Every row gives one point. The points of each table are mixes of a few directions, plus a little noise. How many directions does each table use, and how many do they share? Where both have some left over, give the other angles between the two spaces (their principal angles), to ten degrees, smallest first.

First (6 x 3)
[[-24,6,14],
[288,-72,-166],
[172,-43,-98],
[-226,57,129],
[246,-62,-141],
[-455,114,261]]
Second (7 x 3)
[[-202,51,117],
[23,-5,-13],
[-212,53,121],
[-305,75,174],
[327,-83,-187],
[458,-113,-262],
[-89,21,49]]
Directions: first 1, second 1, shared 1

First (7 x 8)
[[155,-63,117,21,105,-151,278,98],
[38,222,-175,-30,121,277,405,-96],
[-98,-11,137,-158,-12,-161,-153,-64],
[-22,-203,-88,215,-104,-50,-270,167],
[-46,-148,-62,-271,-211,-185,-267,-59],
[-269,-127,16,-5,23,-215,-290,71],
[240,330,56,225,78,481,298,-115]]
Second (7 x 8)
[[32,-496,204,31,27,26,478,-118],
[-335,130,-274,103,-174,101,-166,-173],
[73,-71,90,98,74,-90,-97,183],
[214,273,8,-12,56,-289,89,-168],
[-368,120,-276,82,-191,235,13,61],
[72,2,52,-109,34,80,4,107],
[314,41,195,-194,174,-64,-320,109]]
Directions: first 5, second 5, shared 2; angles 40, 80, 80

First (9 x 11)
[[-44,-28,24,2,-100,-31,-21,6,-2,-56,-15],
[-221,-150,101,1,-505,-173,-92,42,-2,-270,-78],
[268,180,-123,-6,599,207,106,-50,2,322,88],
[293,195,-134,-4,660,231,118,-57,2,351,100],
[169,111,-75,-4,381,134,69,-31,-1,204,59],
[-149,-96,65,4,-337,-118,-63,27,1,-181,-49],
[-236,-158,109,5,-536,-187,-94,44,-4,-286,-84],
[-184,-121,80,5,-417,-145,-74,34,-6,-223,-64],
[110,70,-50,-3,253,87,46,-19,-1,134,41]]
Second (8 x 11)
[[144,95,-65,-2,322,112,58,-27,2,172,48],
[-43,-29,19,1,-96,-34,-17,8,0,-51,-15],
[-357,-239,162,7,-802,-279,-145,67,-5,-428,-122],
[258,171,-116,-6,579,202,105,-48,4,309,87],
[260,173,-118,-6,586,203,105,-48,4,313,88],
[-191,-127,85,5,-428,-148,-77,35,-2,-228,-64],
[-41,-27,18,1,-92,-32,-16,8,-1,-49,-14],
[-32,-21,13,1,-70,-24,-13,6,0,-38,-11]]
Directions: first 1, second 1, shared 1

First (10 x 18)
[[-84,53,-84,30,7,-258,-239,158,-200,270,-209,-106,20,2,19,-288,191,99],
[41,-26,41,-14,-5,127,117,-77,98,-133,102,52,-12,-1,-10,142,-94,-50],
[-189,120,-191,67,15,-581,-537,356,-452,611,-471,-238,49,5,43,-648,432,224],
[2,-2,1,-1,0,6,5,-3,4,-5,4,2,0,-1,0,5,-4,-1],
[25,-16,26,-9,-2,73,67,-45,57,-76,59,31,-6,0,-5,82,-54,-29],
[27,-18,27,-9,-2,83,77,-51,64,-88,67,33,-8,0,-6,93,-62,-31],
[153,-96,156,-52,-12,472,435,-289,367,-495,381,191,-38,-4,-36,525,-351,-182],
[36,-23,38,-12,-3,116,107,-70,90,-123,94,47,-10,-1,-10,130,-86,-45],
[20,-13,21,-8,0,62,55,-38,48,-64,50,24,-5,-1,-4,68,-46,-23],
[-31,20,-32,11,3,-97,-89,59,-76,100,-79,-40,8,1,7,-107,72,37]]
Second (10 x 18)
[[-113,64,6,-82,-168,0,20,-13,-125,48,-51,-19,-10,-21,-79,-2,-85,-8],
[309,-142,-21,284,437,6,-54,-28,324,-150,141,56,61,80,235,-36,235,-7],
[-65,85,11,0,-144,13,7,-74,-122,18,-13,1,21,9,-41,-49,-57,-40],
[-98,-33,3,-194,-79,-17,31,128,-33,74,-77,-35,-75,-59,-90,95,-72,66],
[-127,161,5,17,-268,20,1,-145,-225,29,-22,2,49,15,-72,-95,-107,-79],
[-111,151,6,27,-245,19,1,-135,-212,27,-18,-1,42,14,-68,-93,-95,-78],
[402,-625,-31,-197,949,-88,9,623,822,-59,27,-26,-220,-93,205,419,347,343],
[-83,131,7,45,-204,19,-5,-135,-174,13,-6,8,50,22,-41,-93,-75,-76],
[-79,76,4,-20,-147,6,9,-52,-120,28,-24,-6,13,-3,-53,-35,-62,-35],
[-33,128,2,111,-141,24,-13,-164,-137,-18,23,18,72,44,0,-114,-31,-91]]
Directions: first 1, second 2, shared 0; angles 80
